Each row is a point. Each copy is the shape, with its points in the same order, turned, moved and blurred by noise. Is it also mirrored, or only turned?

Shape (8 x 2)
[[-0.39 -0.37]
 [ 0.28 -0.39]
 [-0.23 -0.37]
 [ 0.10  0.44]
 [ 0.15 -0.24]
 [ 0.29  0.02]
 [ 0.22 -0.38]
 [ 0.31  0.42]]
Copy 1 (8 x 2)
[[-0.45 -0.20]
 [-0.33  0.45]
 [-0.43 -0.04]
 [ 0.42  0.16]
 [-0.27  0.31]
 [ 0.06  0.42]
 [-0.38  0.41]
 [ 0.41  0.37]]
Copy 1 is: mirrored
Copy 2 (8 x 2)
[[-0.60 -0.22]
 [-0.53  0.42]
 [-0.57 -0.07]
 [ 0.26  0.13]
 [-0.37  0.26]
 [-0.11  0.39]
 [-0.55  0.37]
 [ 0.29  0.33]]
Copy 2 is: mirrored

Shape (9 x 3)
[[ 0.41 -0.44  0.12]
 [ 0.08 -0.46 -0.12]
 [-0.42  0.07  0.55]
 [ 0.39  0.42  0.31]
 [ 0.54  0.53  0.25]
 [ 0.53  0.27 -0.32]
 [-0.29  0.33 -0.13]
 [-0.37 -0.29  0.05]
 [ 0.18 -0.17 -0.01]]
Copy 1 (9 x 3)
[[-0.67  0.22  0.21]
 [-0.55 -0.18  0.24]
 [ 0.39  0.18  0.39]
 [-0.05  0.52 -0.33]
 [-0.12  0.60 -0.51]
 [-0.48  0.08 -0.61]
 [ 0.24 -0.23 -0.24]
 [-0.07 -0.26  0.37]
 [-0.40  0.02  0.02]]
Copy 1 is: mirrored
Copy 2 (9 x 3)
[[ 0.22 -0.32  0.53]
 [ 0.18 -0.48  0.13]
 [-0.63  0.06  0.03]
 [ 0.11  0.50  0.35]
 [ 0.23  0.65  0.38]
 [ 0.66  0.27  0.12]
 [-0.02  0.16 -0.38]
 [-0.24 -0.38 -0.14]
 [ 0.20 -0.17  0.19]]
Copy 2 is: only turned

Shape (9 x 6)
[[ 0.33  0.27 -0.37  0.26  0.20  0.16]
 [-0.07  0.00  0.20 -0.58 -0.65 -0.61]
 [-0.41  0.18  0.15  0.44 -0.35  0.20]
 [ 0.20  0.55 -0.09  0.44 -0.04  0.29]
 [ 0.29  0.20  0.28 -0.36  0.12  0.24]
 [-0.57  0.03 -0.36  0.38  0.34  0.36]
 [ 0.09 -0.27  0.35 -0.50  0.31 -0.71]
 [ 0.33  0.10  0.05  0.36 -0.07  0.14]
 [-0.07 -0.41  0.24 -0.30 -0.34  0.26]]
Copy 1 (9 x 6)
[[ 0.04  0.48 -0.15  0.32 -0.12  0.41]
 [ 0.10 -0.52 -0.90  0.08 -0.20 -0.53]
 [-0.56 -0.34 -0.09  0.62 -0.12  0.14]
 [-0.20  0.39 -0.08  0.77 -0.27  0.23]
 [ 0.36  0.07  0.08  0.26 -0.36 -0.27]
 [-0.56 -0.02  0.25 -0.01 -0.20  0.61]
 [ 0.20 -0.02 -0.35 -0.46  0.24 -0.67]
 [ 0.06  0.18 -0.11  0.60  0.07  0.16]
 [ 0.32 -0.66 -0.03  0.22 -0.06 -0.03]]
Copy 1 is: only turned
Copy 2 (9 x 6)
[[-0.30 -0.32 -0.32  0.40  0.04 -0.11]
 [-0.45  0.60  0.68 -0.29 -0.28 -0.33]
 [-0.06  0.02 -0.21 -0.42  0.48 -0.45]
 [-0.28 -0.09 -0.40  0.34  0.50 -0.29]
 [-0.07  0.43 -0.12  0.29 -0.02  0.20]
 [-0.20 -0.51 -0.65 -0.50  0.14  0.01]
 [-0.19  0.13  0.74 -0.13 -0.31  0.53]
 [ 0.03 -0.13 -0.07  0.29  0.23 -0.25]
 [ 0.27  0.42 -0.02 -0.30 -0.31 -0.21]]
Copy 2 is: mirrored
Copy 3 (9 x 6)
[[-0.13  0.54 -0.03  0.39 -0.24  0.21]
 [-0.28 -0.31  0.40  0.08  0.97 -0.12]
 [-0.10  0.30  0.67 -0.38 -0.08  0.27]
 [ 0.09  0.76  0.37  0.20 -0.19  0.16]
 [-0.08  0.52 -0.17 -0.08  0.31 -0.34]
 [-0.65  0.39  0.25 -0.23 -0.63  0.26]
 [-0.26 -0.53 -0.19  0.15  0.31 -0.61]
 [ 0.22  0.38  0.11  0.07 -0.07  0.19]
 [-0.21  0.08 -0.08 -0.53  0.47  0.17]]
Copy 3 is: mirrored
